Every row gives one point. Before rounding, the points of a table are all equally far from one centre. They may lie mostly on one side of it. Write the centre, to within rounding.

Points (7 x 3):
.01 -.79 .05

-.13 -.69 .12

.02 -.77 -.40

-.04 -.54 .24

.14 -.82 -.04

.22 -.65 -.47

-.36 -.51 -.19
Centre: .05 -.42 -.16

Points (9 x 6):
.54 -.60 -.29 .21 .51 .28

.25 .14 -.70 .40 .40 -.30

.72 -.15 -.35 .07 .54 -.24

.64 .20 .07 .94 .34 .20

-.01 -.76 .07 -.21 .27 -.09

.34 -.56 -.59 .19 .16 -.32

.20 -.73 -.37 .41 .36 .32

.29 -.36 -.28 .76 .70 .17

.05 -.53 -.56 .50 .48 -.17
Centre: .15 -.07 .05 .31 .10 .01

Points (12 x 9):
-.30 -.20 -.15 .04 -.75 .27 .15 -.02 .32

-.34 -.07 -.43 -.22 -.59 -.02 -.38 .15 .03

-.45 -.02 -.38 .44 -.37 .07 .28 .57 .94

-.40 -.06 .26 -.08 -.79 .00 -.32 -.13 -.07

-.44 -.50 -.28 .29 -.15 -.21 -.61 -.11 .12

-.74 .00 .82 .13 -.49 .33 .22 .01 .42

-.57 -.57 -.22 .19 -.37 -.12 -.25 -.03 .37

-.52 -.06 -.61 .28 -.20 .21 .06 -.20 .62

-.32 -.14 -.28 .83 -.55 .49 -.74 .13 .08

.04 .14 -.72 .14 -.38 .50 -.53 .11 .01

-.45 -.39 .21 .73 .33 -.36 -.76 -.01 .16

-.51 -.32 .24 -.28 -.43 .38 -.53 -.56 .52
Centre: -.11 .27 .28 .20 .01 .24 -.51 .28 .63

Points (18 x 12):
.15 -.24 .32 .17 -.21 .37 -.11 .41 -.34 -.10 .42 -.29

.32 .39 .17 .65 -.50 -.36 -.17 .65 -.13 -.32 .40 -.01

.17 .16 -.17 .77 -.65 .72 -.31 .14 .27 -.93 .32 .04

.20 .12 .26 .71 .17 .24 -.38 .01 -.26 -.39 .89 .28

-.05 -.20 .37 .39 -.47 .30 -.37 .24 .20 -.74 .15 .49

-.14 .04 .11 .79 -.32 .42 .03 .88 -.59 -.16 .27 .34

-.15 -.14 .11 .03 -.47 .42 .05 -.51 -.12 -.54 .31 .01

.05 -.53 -.02 .63 -.25 .34 -.69 .16 -.20 -.21 .53 .27

-.48 -.08 .17 .63 -.16 .16 -.05 -.36 .02 -.75 .31 -.03

.16 -.19 .16 .06 -.57 .27 .08 .35 .29 -.70 -.26 .04

.20 -.13 -.12 .13 -.45 .73 -.27 .12 .17 -.63 .73 .58

-.42 -.19 .12 .39 -.53 .45 -.58 .01 .20 -.06 .43 .16

-.22 .25 -.14 .33 -.38 .29 -.84 .34 -.33 -.32 .13 .00

-.46 -.56 -.31 .58 -.46 .09 -.45 .06 -.09 -.39 .05 .02

-.10 .10 -.08 .39 .04 -.09 -.54 .21 -.02 -.55 .50 -.38

.04 -.31 .19 .23 -.33 .51 -.06 -.13 -.51 -.41 .61 .49

-.04 .52 -.05 .76 -.83 .00 -.43 -.19 -.04 -.43 .34 -.13

.51 .28 .26 .94 -.30 .65 -.01 .30 -.37 .17 -.10 -.22
Centre: .15 .16 -.36 .55 -.15 .26 .09 .09 .05 -.14 .13 .28
